Each row is a point. Two turns around zero, p and q, are shown by what they do to some points. Where does a point land after both, in the order given? Backwards means that the second turn is done in reverse. Each puzzle has new turns, and all numbers are rounded.
In the rows, zero is written as 128.

Turn p:
[107 171] => [ 81 118]
[148 125] => [136 147]
[ 93 163] => [ 85 103]
[133  88] => [168 123]
[159  94] => [169 150]
Turn q:
[ 92 173] => [133 185]
[158 110] => [137  94]
[134 101] => [114 104]
Where do these land?
q, then p: [108 128] => [111 117]
p, then q backwards: [115  85] => [172 138]
p, then q: [161 171] => [133 182]

Turn p:
[146 158 141 160] => [139 171 150 132]
[ 85  74  83 110] => [ 87  74  86 155]
[154 155 117 112] => [169 128 134 134]
[ 83 104 120  95] => [108  94  83 114]
[113 136 151 159] => [106 163 131 118]
[187 142 156 131] => [160 138 184 114]
Turn q:
[ 92 116 169 109] => [ 84 154 116 101]
[133 144  72 161] => [152  81 120 169]
[120  79 173  88] => [ 92 154 156  70]
[134 121 154 152] => [114 150 146 147]
[137 135 120 159] => [134 123 135 160]
[164 185  83  91] => [207 115  91 118]
[116 115 124 136] => [112 117 132 131]
Where do these land?
q, then p: [150  90 101 132] => [106 112 155  93]
q, then p: [135 101 170 128] => [140 153 107  91]
q, then p: [108 157 102 152] => [103 128 135 171]
q, then p backwards: [ 73 110 137 145] => [ 92  83 126 148]
p, then q: [129 142 115 102] => [148 116 150 127]
p, then q backwards: [210 163 104 138] => [214 131 119 162]
q, then p: [ 90 132 167  99] => [152 125  71 132]

Turn p:
[119 174 139 158  79 131  91 102] => [101 129 105 168  85 139 106  79]
[113  99 156 144 143  94 153 164] => [147 151 150 110  96 110 145 173]
[140 114 174 120 138 107 158  83] => [180 110 101 130 107 154 155 146]
[144 150 159 151 154 140 112 122] => [154 132 149 141 116 131 148  89]
[ 85 182 118 124 110 158 109 162] => [ 76 149 130  94 114 117 110  76]
[121 170  81 173  94 157 137  92] => [ 62 141 100 172 138 157 147  97]
[175 113 130  96 127  95 137 149] => [174 149 121 128 153 118  98 157]
[126  94 148  80 161 165 149 127] => [156  94 147  74 154 153 137 140]
[138  91  87 136 117 162  88 163] => [ 91 116 183 142 160 120  90 137]
[120  93  87  99 157  73 146 115] => [138 108  96 123 159  81 144 185]
Turn q:
[185 157 148 131 157  87 132 131] => [116 167 156  78  91 116 145 144]
[ 97  95 132 155 146 168  89  89] => [139  90 156 192 112 124  97 129]
[126 134 170 107 146  89 123 126] => [102 127 128  98 116 112 116 173]
[117 123 114 133 137 117 135  77] => [140  98 147 140 126  94 150 134]
[110 153 106 133 153 108 225 172] => [150 148 151  70 213 152 162 139]
[126 138  97 136  96 127  82 141] => [124 157  98 159 124 105 115  96]
[147 114  82  94 128 185 134 112] => [185  95 112 126 112 145 128  80]
[163  95 118 115 153 161 107 145] => [170 136 125 132  89 160 105 124]
[ 95 113 117 115 128 146 106 172] => [143 139  99 145 153 143  83 129]
[108 118 179 162  89  63 139 137] => [ 59 149 118 145 148 123 161 184]
[135 167 146 128  76 156 137 106] => [ 80 103 119 123 125 134 146  78]
Where do these land?
p, then q: [136 114 142 129 144 157 134 123] => [128 108 136 120 114 157 126 133]
q, then p: [108 158 153 143 103 162 105  82] => [111  79 128 143  78 126 146 158]
p, then q backwards: [ 77 114 112  88 136 160 105 202] => [120 212 169 109 175 112 136 123]
p, then q backwards: [126 141 176 133 152  89 163 121] => [179  97  92 109 132 103 134 125]
q, then p: [125  90 106 154 129 121 107  97] => [130 166 141 167 108 137 137 147]
q, then p backwards: [165 114  66  97  94 100 177  97] => [112 159 152 121 204 100 165  84]
p, then q: [123 152  90 153 169 123 152 102] => [150 121 165 107 173 124 161 141]
p, then q: [170 114 138 145 122  97  73 116] => [105 171 151 169  92 126 149 139]
q, then p: [123 126 149  34 116 153 170 134] => [116  76 139 100 202 129  93 164]
q, then p: [132 135 145 165 110 119 108 173] => [ 95 138 124 119 111 119 147  78]
q, then p: [123 149 130 166 132 128 114 162] => [127 128 125 125 106 118 147  80]
